Rows are points. The points of each table are mixes of a few directions, plus a little noise. How many directions does each table use, and how many do they share? Where both have some left over, give the other angles between the two spaces (their principal angles), to ten degrees, smallest first.
In the rows, zero is written as 128.

First, 7 rows:
[[155 189 178]
 [109  84  92]
 [126 123 123]
 [144 164 159]
 [111  90  97]
 [141 159 154]
 [110  87  93]]
Second (4 x 3):
[[135 144 141]
 [ 98  60  70]
 [141 158 153]
 [138 151 147]]
Directions: first 1, second 1, shared 1

First:
[[109 116 140 131]
 [ 88 100 152 132]
 [194 175  91 119]
 [ 72  89 159 135]
 [187 170  94 120]
 [117 120 133 129]]
Second, 7 rows:
[[116  90 150 104]
 [119 149 134 130]
 [162  74 116 105]
 [152 220 128 111]
 [114 113 112 166]
 [141 179 129 117]
 [ 90  71 127 162]]
Directions: first 1, second 3, shared 1

First (8 x 6):
[[162 114  99 165  95 129]
 [131 115  64 146 113  98]
 [ 80 160 204  95 184 145]
 [131 125 143 100 127 135]
 [ 95 154 210  86 171 154]
 [145 127 117 174 113 132]
 [160 112 120 124  99 136]
 [121 117  67 135 122  95]]
Second:
[[163 137  88 171 106 151]
 [108 125  84 153 135  94]
 [153 135  70 179 110 135]
 [102 122 135 114 141 104]
 [150 129 237  55 124 183]
 [121 125 145 113 133 125]
 [101 122 139 111 143 106]]
Directions: first 3, second 2, shared 1; angles 30

First:
[[ 98 139 147  77 198  86 175 103]
 [138  91 183 146 108 235 135 144]
 [147 157  96 125 151 119 137 137]
 [157 148 112 109 132  86 127 131]
 [150  99  86 128 103 112 117 126]
 [ 97 108 228 134  96 160 112 118]
 [118 134  62 159 125 130 117 133]
 [122 152 111 146 109  97 101 129]]
Second (8 x 8):
[[130 125 130 124 129 129 130 127]
 [162  97 153  78 144 128 158 121]
 [173  87 161  65 150 128 169 120]
 [ 94 158 103 177 112 127  97 134]
 [ 98 156 104 172 114 127 100 134]
 [ 91 162 101 180 111 128  94 135]
 [ 89 164  98 184 110 127  92 135]
 [187  74 172  44 155 129 183 117]]
Directions: first 5, second 1, shared 1

First (8 x 9):
[[ 98 204 127 199 172 126 132 158 129]
 [159  77 126 137 147  82  90  71 139]
 [114 139 127 121 124 179  86 143 124]
 [119 150 130 130 123 119 170 146 124]
 [159  90 127 139 141  50 151  83 138]
 [103 159 126 131 130 198  78 158 122]
 [139  90 128  87 105 150 101 116 125]
 [130 117 133  81  84 114 211 144 118]]
Second, 9 rows:
[[170  92 159 180 135 134 154 189  83]
 [119 135 126 118 126 128 122 116 136]
 [148 129  77 141 150 106 144 147 139]
 [133 148  43 118 153  93 136 119 167]
 [179  92 135 183 144 125 159 197  88]
 [ 73 157 157  73  99 147  89  59 154]
 [115 139 121 113 125 127 120 109 141]
 [118 110 224 133  98 167 116 130  88]
 [100 151 111  94 122 125 111  86 157]]
Directions: first 3, second 2, shared 0; angles 60, 80

First, 10 rows:
[[ 96 116 168 137 139 151 136  79 113  97 116]
 [165 146  69 129  64 128 124 196  98 156 134]
 [169 130 102 105 143  97 114 161 166 154 134]
 [144 148 133 132 153  87 146 143 165 151 125]
 [184 143 111 117 117 101 131 132 172 135  76]
 [124 152 133 146 149  98 147 127 164 143 122]
 [ 84  94 219 120 184 141 146  73  95  95 142]
 [167 120  41 104  71 150  80 186 118 146 146]
 [ 79 111 168 142 120 168 139  98  65  99 143]
 [ 69 121 136 148 138 160 117  85 125 105 143]]
Second (10 x 11):
[[111  52 146 119 141 111 132 141 130 119 128]
 [157 159 126 120 115  81 125 139 190 148  97]
 [ 72 146 184 160 129  69 163 135 158 146 133]
 [117 129 167 121  99 121 139 154  77 134 149]
 [121  61  79 126  87 160 100 136 121 106 111]
 [138 111 103 140 126 157 125  85 146  98  77]
 [162 184 116 131 124 177 128  87  97 112 108]
 [178 176 136 106 113 174 127 114  58 118 127]
 [145 143 137  95 138 105 116 186 103 165 193]
 [ 80 119  86 164 209 124 125 103 200 134 157]]
Directions: first 5, second 6, shared 4; angles 40

First (8 x 11):
[[157 181 196 143 101 162 131  76 205 118 131]
 [133 125 124 132 127 124 126 111 122 122 130]
 [118 155 163 121 127 159 140 180 169 147 122]
 [146  94  81 145 129  84 113  39  75  98 138]
 [109 144 151 112 134 155 140 208 154 153 121]
 [111 108 101 117 140 118 129 166  99 138 126]
 [146  88  76 144 129  79 111  38  69  98 139]
 [103 129 130 112 138 143 139 207 133 149 121]]
Second, 9 rows:
[[115 140 155 127 142 167 103 179 157 103 138]
 [119  94 170 151 122 129 142  65  94 110 103]
 [129  86 147 152 111  97 163  26  71 131  96]
 [135 150  99 113 131 124 120 167 149 142 144]
 [157 176  26  90 123  85 128 185 158 186 163]
 [146 151  69 108 123  98 133 150 139 164 145]
 [101 127 198 139 148 194  96 175 156  75 128]
 [132 110 129 137 119 108 146  81 101 135 114]
 [118 119 161 137 132 148 123 125 127 107 121]]
Directions: first 2, second 2, shared 0; angles 40, 70

First:
[[116 127 115 135 151 115 138 134 133 130 123 125]
 [123 143 141 135 113 111 109 144 137  89 130 125]
 [155 135 123 169 142 129 179 126 184  88 204 175]
 [128 140 116 126 194 114 146 102  89 178 144  88]
 [ 76 135 105 128 139 127 108 168 104 109 146 100]
 [127 138 132 119  76 160 134 125 101 148 107 140]
 [140 112 152  99  93 141  88 120 116 137  98 119]
 [155 126 141 133 140 104 140 104 150 136 100 138]
 [133  94 130 109 101 147 109 129 140 137 104 143]]
Second:
[[134  90 122 119 137 120 123 124 161 135  95 142]
 [136   7 124  78 147 123  63 129 195 144  57 135]
 [111 119 117 122 159 114 119 134 121 136 120 105]
 [134 149 139 133 104 141 131 126 116 118 150 133]
 [125 167 136 137 111 139 134 131  95 119 163 117]
 [134 160 143 131  96 148 123 129  99 115 167 122]
 [132 140 135 128 111 139 126 127 117 121 144 127]
 [132 168 129 150 120 127 162 125 117 123 144 139]
 [116 151 107 153 166 101 172 126 131 140 111 131]]
Directions: first 6, second 3, shared 3

First:
[[188 120 133 116 108 161 124 125 128 153 155 119 123 115]
 [169 126 120 121 123 148 139 127 133 152 142 129 124 127]
 [ 60 122 178 135 114 102  71 127 104  67 117 106 137 106]
 [165 124 127 122 118 147 131 126 129 146 142 125 125 123]
 [ 48 147  91 147 174  78 166 134 141 113  83 158 133 165]
 [121 118 167 125 105 132  85 125 111 102 138 106 131 104]
 [ 91 138 106 138 152 105 151 131 137 124 106 144 129 148]
 [183 129 103 121 130 153 158 127 141 169 142 137 122 135]]
Second:
[[  7 139 131 151 158  65 120 134 122  68  80 137 139 147]
 [ 52 136 130 142 146  87 122 130 126  92  96 135 135 138]
 [132 127 127 127 125 130 129 128 128 130 129 129 129 128]
 [ 61 134 129 141 145  93 123 131 124  94 102 135 134 137]
 [179 124 127 118 114 156 132 126 130 153 148 123 122 121]
 [230 117 125 108 103 182 135 123 132 175 168 118 117 114]
 [216 119 126 112 106 174 133 124 131 171 164 120 120 116]
 [128 127 128 127 128 128 129 127 127 129 128 128 128 127]
 [151 126 129 124 122 140 129 127 129 140 138 126 128 124]
 [126 128 129 128 129 127 127 129 129 127 126 128 129 127]]
Directions: first 2, second 1, shared 1

First:
[[114  99 115 141 127 119 160 129 119 108 115 128 165 134  99 118 117 112]
 [162 130  97 146 135 155 119 101 139 128  61  96 128 128 160 160 166 135]
 [121 125 117 128 101 152 103  99 136 144 125 110 126 101 154 104 150 141]
 [167 136 118 153 182 133 162 144 109  86  79 137 140 174 129 226 130  96]
 [153 139 117 126 129 129 113 121 146 146  96 107 107 125 144 127 149 149]
 [134 157 163  85 130  63 112 177 157 176 168 136  69 127  96  67 104 170]
 [ 71 122 166 113 106 125 130 140 102 120 224 171 141 115 108  98  88 107]
 [102 118 132 133 113 146 129 116 112 117 155 139 147 118 133 125 122 112]]
Second:
[[ 96 133 134 115 103  95 132 119 113  93 192 161 110 158 166  87 101 150]
 [107 149 100 149 121 144 125 111 123 173 146  95 129  77  89 133 150 107]
 [135 111 111 143  68 162 126 120 141 168 127 118 158 119 114 121 146 138]
 [148 129 138 121 174 120 128 138 127 107  99 127 118 136 127 146 121 120]
 [195  98 102 149 110 176 124 122 145 148  78 104 158 140  89 145 137 137]
 [159 111 104 153  97 182 123 124 149 188  83  93 165  97  82 152 162 119]
 [163 121 139 113 169 103 130 132 120  64 122 148 107 182 147 123  92 144]
 [110 139 144 115 151 101 130 133 119 101 144 143 109 137 150 122 115 127]
 [143 147 115 129 189 105 127 118 108  90 140 120  95 138 114 131 104 120]
 [  7 168 168 108 115  91 133 145 120 165 177 146 116  60 172 121 157  99]
 [145 101 154 113 110 130 130 146 142 111 101 154 143 163 159 127 123 147]]
Directions: first 4, second 4, shared 0; angles 30, 50, 80, 90
